Each row of a before or after table is a point. One or more steps were done to the points. Then noise was added and the rows were shuffled. The steps act on columns, c1 being the first. Name the steps. A step turns or swaps two columns, mirrors them in a line or flattens them onto one, adds a multiple of one to another, or multiplies or shifts one. Angles are multiples of 10 degrees, from the lower column toward the higher: turns from -170 to 170, lines from 10 to 170 but not 90. Use the fewest steps. Two steps may share a column if one is a turn and the other turns, adds or multiplies; they go together, in the order done. Otherwise the lowest column goes first.
In the rows, 128 means zero.

Before (13 x 3)
[[184 110 141]
 [122 121 116]
 [148 143 122]
 [ 85 116 116]
 [106 140 109]
 [145 143 132]
 [101 144 119]
 [103 129  99]
 [ 91 165 133]
 [ 93 134  64]
 [184 140 126]
 [105 150 125]
 [ 87 139 202]]
After (13 x 3)
[[183 120 133]
 [ 99 116 138]
 [ 93 134 192]
 [ 85 142 139]
 [ 86 106  55]
 [185 144 113]
 [120 137 136]
 [104 119 151]
 [146 110 125]
 [145 116 136]
 [ 92  90 132]
 [ 99 132 157]
 [102 106 136]]
Steps: turn c2 and c3 by 170 degrees

Before (10 x 8)
[[130  97 113 144 114 143 167 127]
 [ 92 135 114 123 123 165 132 134]
 [138 133 174  82 146 150 145 132]
 [165 143 140 153 137 104 101 124]
 [ 96 131 153 117 141  92 128 103]
 [127 149 173  86 142 130 152  91]
 [ 91 133 145 117  87 166 152 139]
 [134 103 157 131 149 158 143 100]
 [160 112 110  85 111 125 136 113]
 [132  81 164 139  85 119 110 108]]
After (10 x 8)
[[138  80 102 139  85 154 130 109]
 [ 39 135 122 125 122  89 152 133]
 [133  97 133 144 114 107 186 127]
 [153 134  79  82 147 132 165 132]
 [ 48 131 124 116 141 172 149 103]
 [145 103  87 131 147 117 164  99]
 [207 111 143  85 112 122 156 113]
 [125 150  88  86 142 149 171  91]
 [ 35 132  95 118  87 102 172 139]
 [220 142 128 153 138 155 121 123]]
Steps: multiply c1 by 2.5; turn c3 and c6 by 150 degrees; shift c7 by 20

Before (14 x 12)
[[139 116  67 114 129 121 144 130 136 164 127 137]
 [116 123  74 153 163  98 143 164 106 129 165 127]
 [124 164 122  93  73 111 123 156 129 128 151 112]
 [123 152 111 161 142 121 130 123  73 187 151 152]
 [140 143 154  82  99 113 138 138  83 111 112 170]
 [146 153 102 141 113 173 114 182 107 123 139 155]
 [ 98 130 142 150  63 135 126 141 125  98 135 148]
 [178 137 119 133 106 146 148 113  97 114 124 114]
 [131 176 195  93 125  99  71 163 163  96  57 148]
 [141 101 151 140 120 131 124 158  98 163 167 150]
 [119 148 157  69 155 129  48 159 114 113  72 109]
 [ 98 141 142 130 151 139 159 165 112 156 126 128]
 [153 178 149 100 199 116  71 174 162 114  93 112]
 [108 135 128 116 143 142 139 112 113 136 174 162]]
After (14 x 12)
[[114 102 196 113 127 177  54 162 161  97 190 149]
 [110 140 131 122 140  97 129 114 111 136  93 161]
 [141 115 153 132 122  98 151 155  95 161 106 147]
 [110 162 141 130 150 136 133 165 116 157 122 125]
 [ 98 128 142 139  63 124 126 138 125  98 118 147]
 [140 147 153 109  98 133 121 138  83 110 146 171]
 [ 99  68 160 103 155 178  69 161 114 111 157 110]
 [180 151 120 131 108 142 130 116  99 112 114 113]
 [120 137  73 138 165  83 141 163 103 130 136 126]
 [121 139 127 118  74 101  92 155 129 134 131 114]
 [138 104 146 118 198 152  54 175 163 114 161 112]
 [142 126  99 135 111 144 100 185 106 122  85 157]
 [144 141  69 125 129 124 149 129 134 162 134 137]
 [125 143 109 139 142 105 106 124  71 186 126 151]]
Steps: add 0.3 times c7 to c1; turn c2 and c7 by -60 degrees; multiply c4 by 0.4; mirror c6 and c11 in the line at 150 degrees
